Each row of a before or after table is a point. One or more steps were done to the points. Then noise was added and the rows were shuffled. The steps act on columns, c1 being the first. Name the steps. A step turns or swaps two columns, mirrors them in a line or flattens them onto one, adds a multiple of one to another, or multiplies or shifts one. Angles are multiples of 10 degrees, from the lower column toward the higher: turns from -170 to 170, lines from 10 to 170 but not 90. Use the fewest steps. Two steps may share a column if one is a turn and the other turns, adds or multiplies; they go together, in the order done. Otherwise the lowest column goes first.
In the rows, zero is written as 128.

Before (9 x 2):
[[175  92]
 [ 58 198]
 [166 132]
 [110 193]
 [185 109]
 [146  91]
 [155 110]
 [159 107]
 [202 106]]
After (9 x 2):
[[ 93 183]
 [179 121]
 [158 115]
 [151 100]
 [ 51 181]
 [206 119]
 [160 143]
 [186 108]
 [154 121]]
Steps: turn c1 and c2 by 10 degrees

Before (14 x 4):
[[120 169 137 109]
 [138 156 107 140]
 [138 179 123  74]
 [143 162 121 143]
 [ 68 124 115  98]
 [138  28 113 120]
 [134 177 124 143]
 [132 154 160  94]
 [123 138 118 132]
 [143 152 151 116]
 [137 115 133 138]
 [126 128 137 141]
 [139 181 115 145]
 [132 162 158 140]]
After (14 x 4):
[[151 183 126 126]
 [158 162 128 128]
 [146 122 132 141]
 [138 140 129  89]
 [147 154 126  58]
 [148 159 128 130]
 [141 180 130 128]
 [  5 116 128 103]
 [155 148 128 109]
 [116 137 128 131]
 [148  31 130 155]
 [123 134 129 140]
 [111 160 128  94]
 [135 165 126 128]]
Steps: multiply c1 by 2; turn c2 and c4 by -20 degrees; multiply c3 by 0

Before (10 x 6):
[[165 168 116  74 165 133]
 [108 145 144 110 133 142]
 [246  58 127  92 117  92]
 [112 135 138 210 205 133]
 [108 165  84 137 118 132]
 [107 170 118 116 142 124]
 [114  54  99  68 129 114]
 [133 126  83  85 129  95]
 [107 151 114 120 170 177]
 [177 169 134 121 142  81]]
After (10 x 6):
[[147 136 121  83 170  80]
 [157 128 113  10  56  99]
 [103 137 142 140 143 142]
 [126 110  90 147 168 136]
 [111 169 127 142 160 174]
 [186 203 143 186 152 136]
 [109 135 118 145 169 126]
 [ 67 142  92 107  49 116]
 [103 160 119  66 176 130]
 [ 88 125  69 104 129  94]]
Steps: turn c1 and c4 by -60 degrees; mirror c2 and c5 in the line at 50 degrees; add 0.3 times c6 to c3

Before (12 x 8):
[[125 160  30  77  83 167 107  83]
 [136 101 150 180  77 152  45 140]
 [115 155  71 143  87 224 117 148]
 [103 183 115 139 104 133 156 226]
 [185 187 145 107 159 238  80 180]
 [137 211 150 141 119 188 140 188]
 [126 141 163 181  19 157 131 135]
 [100 151 182  99 143 180  57 175]
 [ 95 142  96 146 128 101  91 101]
 [118 119 146 112 123 132 118  96]
 [217  53 156 140  75  47  85 172]
 [ 94 100 105 145 155 186  88 164]]
After (12 x 8):
[[132 148 147 128  44  70  69 155]
 [145 171 185  48  84 162  68 205]
 [119 166  94 163 101  93 156 150]
 [138 140 154 132 132  69  20 111]
 [132 181 155 242  77  90 155  74]
 [116 100  82  97  94 134 129 113]
 [108 146  85 207 113  68  91 100]
 [101  85  44 187 110 146  86  97]
 [120 224 111 133 153 114 107  71]
 [139 169 167 184  57 131 142 109]
 [136 184 140 176 144  87 117  40]
 [128  92 143 132 118 127 119 135]]
Steps: flatten c1 and c3 onto the line at 70 degrees; turn c2 and c8 by -90 degrees; turn c4 and c6 by -120 degrees; swap c5 and c7

Before (14 x 11):
[[126 132 168 117 149 143 150  87 118 128 105]
 [149  93 124 125 125 137 138 137 111 122 105]
 [123 131 117 149 101 136 134  91 160 121 127]
 [106 108 154 143 127 104 150 108 103 141  98]
 [ 80 135 123 107 138 128 108 103  88 109 146]
 [117  98 154 108 121 111 124 134 140 154 145]
 [123 116 117 138 136 111 175 146 124 128 166]
 [121 121 134 102 137 146 139 113 137 157 116]
 [122 126 146 163 137 116 144 141 101 137 155]
 [116 145 130 164 153 163 106 115 111 100 132]
 [ 97 118 127 139 160 150 122 142 164 131 120]
 [113  93 180 159 130 101  96 106 140 130 126]
 [126  81 100 151 155 116 126 118 116 139 108]
 [ 81 114 132 123 152 167 137 103 121 131 131]]
After (14 x 11):
[[117 141 126 114 142 129 140 152 146 100 126]
 [114 114 113 148 138  96 105 138 151 158 154]
 [ 84 142 138 141 135 105 139 154 161 128 147]
 [128 146 179 183 159 126 122 142 110 117 142]
 [ 81 120 126  95 120  97 103 149 107 152 146]
 [124 116 129 136 114 151 133 162 150 143 103]
 [123 137 118 182 111 111 144 116 102 113 152]
 [124 128 147 142 100 131 178 115 114 124 153]
 [118 167 126 165 115 149 126 125 122  98 134]
 [153 147 152 161 145 108 135 113 127 135 114]
 [ 99 136 137 151 153 145 121 117 165 117 152]
 [128 150  93 153 157 112 152 167 137 133 136]
 [105 160 121 192 152 121 152 150  93 124 112]
 [112 185 110 250 131 153  96 148 115 128 129]]
Steps: turn c2 and c3 by -140 degrees; add 1.5 times c2 to c4; turn c5 and c11 by 60 degrees; mirror c6 and c9 in the line at 60 degrees; turn c8 and c10 by -170 degrees

Before (8 x 12):
[[134 165 158  48 120 155 118  88  53 171 171  58]
 [ 99 138 130  97 203 138  99  82 154 106 185  96]
 [ 78 105  86 165  79  91  91 206  76  90 113 137]
 [137 131 202 127 147 159 127 120 156 162 184  38]
 [168 168 147  54  67 205  93 125  56 139 195 108]
 [ 69  45 137 139 179 114 143  91 146  84 111 152]
 [102 112  97 133  88  88 154 207 162  80  94 104]
 [166  86  69 155  88 103 128 175 105 158 104 124]]
After (8 x 12):
[[138  97 247 122 150 130 126 123 144 160 183  39]
 [166  43 157  70 168 100  92 173  81  82 193 108]
 [ 99 117 132  75  70 119  97 113 145 182 187  97]
 [134  95 177  40 172  94 115 149  74 143 170  55]
 [ 78 170  61 206 117 146  91 163  91  68 112 136]
 [104 172  77 184 106 136 154 184 151  71  94 106]
 [ 68 156 144 112  64 206 144  93 139 151 111 154]
 [165 161  32 179 172 167 130 144 111 107 105 122]]
Steps: mirror c2 and c6 in the line at 130 degrees; multiply c3 by 1.6; turn c4 and c8 by -40 degrees; mirror c5 and c10 in the line at 60 degrees; multiply c9 by 0.7

Before (14 x 18):
[[128 137 108 131 164 103 122 138 118 113 121 130 127 102 124 137 170 112]
 [151 147 120 114 165 143 141 121 148 118 129 137 128 127 126 105 140 106]
 [123 153 125 113 149 105 140 103 154 120 139 170 125 117 120 129 143 134]
 [133 147  99 116 157 110 124 150 146 111 117 145 126 144 118 127 127 139]
 [142 143 101 109 114  99 114 112 124 111 150 108 119 157 137 132 158 116]
 [ 91 137 123 146 167  98 141 124 126 125 157 152 158 114 135 120 138 102]
 [148 147 145 130 136 111 145 127 126 207 124 166 140 113 120 105 164 133]
 [145 142  97 118  93 137 148 149 142 153 151 151 138 105 118 112 134 154]
 [142 142 112 126 167 129  90 148  91 145 152 145 127 109 117 101 149 126]
 [136 138 119 122 157 139  82 145 132 129 140  81 121 104 156 109  52 139]
 [111 148 109 115 161 126 126 135 146 125 113 158 119 120 249 122 159 109]
 [131 151 134 109 162 194 127 133 123 137 142 155 120 162 128 134 162 184]
 [146 140 172 123  94 138  90 145 152 117  97 167 153 119 128 121 107 106]
 [140 173 103 125 148 158 128 121 145 144 124 160 136 126 115 130 157 117]]
After (14 x 18):
[[123 147 127 150 109 137 103 150 123 110 119 145 128 160  86 128 127 139]
 [136 175 119 141 112  96 125 120 117 145 124 159 137 150  85 130  96 116]
 [129 143 103 105 123 108  78 148 158 145 153 146 127 133  87 101 102 128]
 [135 149 128 126 111 146 130 129 128 208 122 167 141 110  87 106  88 133]
 [140 152 113 155 105 149 116 103 119 120 139 170 127 125  90 130 121 135]
 [118 143  97 146 142 132 167 150 123 153 150 152 139 147  88 111 112 156]
 [101 139 153 148 179 115 125 146 111 115  98 166 153  91  98 122 133 107]
 [136 144 136 139 147 155 116 114 142 109 150 109 120 163 109 132  97 117]
 [147 150 158 139 101  58 131 135 144 138 141 155 120 138  98 135 100 185]
 [154 138  95 120 107 141  92 136 134 112 122 130 128 133  94 137  94 113]
 [164 136 126 112  89 151 104 125 119 124 157 152 157 133 104 122 147 102]
 [162 148 109 149 103 123 106 134 123 126 114 157 119 138 220 121 116 108]
 [117 148 123 151  91 110 120 120 122 118 130 135 129 135  96 105 106 106]
 [ 73 139 100 136 133 100  82 144 128 128 139  79 120 120 126 110 179 138]]
Steps: turn c1 and c17 by -140 degrees; add 0.5 times c13 to c14; turn c3 and c14 by -60 degrees; turn c4 and c9 by -140 degrees; turn c5 and c7 by 140 degrees; turn c6 and c7 by 160 degrees; shift c15 by -30

Before (13 x 20):
[[ 86  88  90 131  91 103 119  98 138 141 193 175 146 149  93 152 100 115
  160  79]
 [143  79 156 115 120  85 125 136 115  77 113 169  89 211 188 164  97 143
  167  94]
 [146 103 165 154 140 151 165 116  88 165 123 143  99 117 177 159 144 113
  121 157]
 [138 104  94 188 155 134 170 190 100  86 134 125 142 169 127  87 118 107
  141  89]
 [152 130 139 139  91 127  92 184 118 170 114 159 154 102 140 123  72 115
   93 160]
 [159  95  73 164 121 143  80 103 108  66 187 161 125 132  82 135 130  98
  156 111]
 [102 153 129 214 163 144 167 157 145 107 142  96 161 171 176  80  77  93
  182 112]
 [118 147 145 202 135 119 114 170 174 106 110 167 117 142  77 119  82 155
  189 172]
 [135 173  94 119 142  69 166 173 175 153 145 161 110 147 167 157 136 153
  176 109]
 [ 76 147 119 133  89  92  89 116 187 102 175 112 125 210 130  87 147 157
   90 138]
 [ 65 185 120 146 130  67 151 126 184 132 201 101 170 212 124  91 152  54
  100 132]
 [105 184 130 173 141  58 145  83 148 148 145 174  77 106 179 105 125  61
   83 136]
 [ 88 112 102 127 120 103 112 155  74 133 155 109  87 128 127 148 144  95
  182 135]]
After (13 x 20):
[[147 101 164 156 138 153 221 119 148  95 123  93 103 114 182 166 146 114
  127 156]
 [106 152 132 210 164 143 228 174 135 173 141 167  68 155 116 106  78  93
  182 131]
 [ 72 148 115 135  86  88  31 211  95 174 176 178 129 117 133  98 144 155
   88 127]
 [138 101  88 191 157 133 236 171 153 172 135 116 121 190  91  90 114 107
  143 138]
 [ 88  89  90 131  90 100 108 146  94 100 196  95 145  98  63 144 102 117
  159 128]
 [ 68 188 123 144 131  67 186 206 100 171 197 183 110 129 112 133 152  52
   98  90]
 [105 182 125 175 138  62 168 110  81 152 150 107 107  82 170 146 130  64
   83 185]
 [133 169  89 121 143  70 226 148  72  97 149 134 103 168 129 158 134 154
  175 170]
 [153 128 141 140  87 129  39 107 114 131 117  98 105 183 144 167  71 114
   90  98]
 [ 90 115 101 126 118 104  86 130 181 101 156 104 151 155 152 134 147  93
  180 155]
 [159  93  75 164 121 142   9 133 123 121 184  88 174  98 109  66 126 101
  151 120]
 [114 148 143 202 135 122  94 142  69 138 109 130 176 170 160 104  83 154
  191  90]
 [145  80 153 116 119  90 120 212 113  96 110  90  93 138 131  75  96 140
  164 199]]
Steps: multiply c7 by 2.5; swap c8 and c14; turn c9 and c12 by 140 degrees; turn c10 and c16 by 90 degrees; turn c13 and c15 by 120 degrees; turn c15 and c20 by -120 degrees

Before (12 x 24):
[[158 162 142 115 164 158 166 173 172 194  48 134  39 176  35 141 168 171
  117 122 146 162  67 158]
 [ 70 185 158 139 143 121 134 151 190 206  65 133  72 158  75 103 100 151
  114  65 111 172  39 153]
 [145  58  97 129  90  87 127 171 162  99 114 104 138  93 174 141 116 183
  186 127 139 100 152 119]
 [139 153  91 129 201 127  96 141 172 160 175 138 182 136  42 150 156  68
  170 138 175 158 190 155]
 [129 149 144 113 178 138 157 144 202 242  89 147  65 132  81 122 146 121
   70 115 104 163 104 130]
 [141  89 108 132  44 128 143 175 112  87 127  89 127  89 136 153 131 173
  175 175  88 174 173 141]
 [151  78 139 136  81 155 123 143 119 114 116  73 150  88 143 141 134 102
  177 116 134 102 138 113]
 [ 99 170 121 149 159 186 181 153 167 167  98 157  88 141  83 126 172 194
  114 143 109 148  60 118]
 [148 188 114 136 178  76  78  87 114 172 167 100 152 131  83 149 152 121
  136 167 149 134 143 140]
 [137  82 108 137 126 122 148 144 152  91  72 134 108 110 157 133 128  88
  173 127  92  93 147 192]
 [139  77 159 110 110 112 157 186 153 101 154 110 139  76 123 146 124 119
  164 153 128  87 132 188]
 [141 154 126 112 157 120  96 138 124 174 143 176 199 194  66 127 120 111
  109 136 151 114 179 155]]
After (12 x 24):
[[143  58 138 128 172  94 143 169 121  97 113 104 138 178 179 117 187 182
   99 128 141 101 136 115]
 [140  80 154 139 139 121 125 147 120  91  70 135 106 155 159 190 169  92
   82 128  91  94 131 115]
 [ 97 174 178 148 106 181 105 154  88 169 103 156  88 134  73 119 100 195
   16 145 105 149 114 133]
 [141  86 146 134 182 125 191 175 160  83 128  91 128 155 143 139 171 169
   71 177  89 173 133 101]
 [124 148 153 114  82 141  96 140  60 239  91 141  64 164  79 135  70 119
  138 113 103 162 120 132]
 [148 187  85 136 127  78  70  87 140 169 166  95 154 118  89 142 128 123
   52 168 150 135 120 105]
 [139 151 108 130 132 128  41 140  84 162 175 136 185 140  56 155 157  67
    6 135 177 160 118 101]
 [ 71 184 124 141  95 119 132 151  59 208  66 133  71 134  63 157 122 145
  219  65 113 167 117 147]
 [142 152  98 109 127 118 100 133  93 173 143 177 201  70  79 154 112 113
  173 138 150 110 120 127]
 [161 161 157 114  90 164 108 174  65 194  44 135  40 108  27 157 107 169
   28 125 146 161 111 111]
 [149  79 120 138 144 153 176 146 156 118 120  75 150 160 142 113 171 101
   62 115 133 102 130 119]
 [143  77 144 112 104 109 164 187 129  99 156 107 138 183 126 181 166 122
  102 154 129  86 129  97]]
Steps: turn c3 and c7 by -110 degrees; turn c5 and c7 by -120 degrees; turn c9 and c14 by 150 degrees; flatten c15 and c23 onto the line at 10 degrees; turn c16 and c24 by -100 degrees; turn c17 and c19 by -110 degrees; multiply c19 by 3
